Rows are points. A path goes straight from each point to the next, and from the last back to the first. The post is the endless flat space through its rows: a point in 2 columns, a line in 3, a plane in 4, and so on, so that a path can go around it. How many times does the path go around the post? Going back the other way cancels.

Post (1 x 2):
[[-0.01 -0.15]]
Path (14 x 2):
[[-0.15 -0.60]
 [ 0.31 -0.33]
 [ 0.10  0.07]
 [-0.41  0.30]
 [ 0.19  0.25]
 [ 0.63 -0.23]
 [ 0.05 -0.84]
 [-0.29 -0.39]
 [-0.44  0.01]
 [-0.92  0.02]
 [-0.61 -0.41]
 [ 0.09 -0.48]
 [-0.16 -0.52]
 [-0.82 -0.65]]
Times around: 0

Post (5 x 6):
[[-0.48  0.80  0.52  0.36 -0.89 -0.12]
 [ 0.33 -0.75 -0.64 -0.16 -0.12  0.23]
 [-0.16  0.07  0.41 -0.32  0.77  0.32]
 [-0.05  0.02 -0.27  0.31  0.03 -0.11]
 [-0.12 -0.08 -0.18 -0.62  0.48 -0.04]]
Path (13 x 6):
[[-0.02 -0.66 -0.32 -0.13 -0.39 -0.23]
 [-0.64 -0.07  0.30 -0.54 -0.30  0.07]
 [-0.24 -0.48 -0.99 -0.30 -0.17  0.35]
 [ 0.02  0.18 -0.76  0.12 -0.26  0.26]
 [-0.63  0.10  0.46 -0.48 -0.10  0.39]
 [ 0.12 -0.97  0.23 -0.69  1.06  0.30]
 [ 0.57 -0.20  0.48  0.49  0.05 -0.08]
 [ 0.29  0.39  0.43  0.16  0.22  0.40]
 [ 0.38  0.11 -0.57  0.51 -0.51  0.27]
 [ 0.42  0.09  0.09 -0.18  0.47 -0.23]
 [ 0.15  0.76  0.14 -0.42  0.40 -0.09]
 [ 0.11 -0.25  0.03  0.44  0.75  0.71]
 [-0.32 -0.91 -0.14  0.18  0.53  0.86]]
Times around: 1
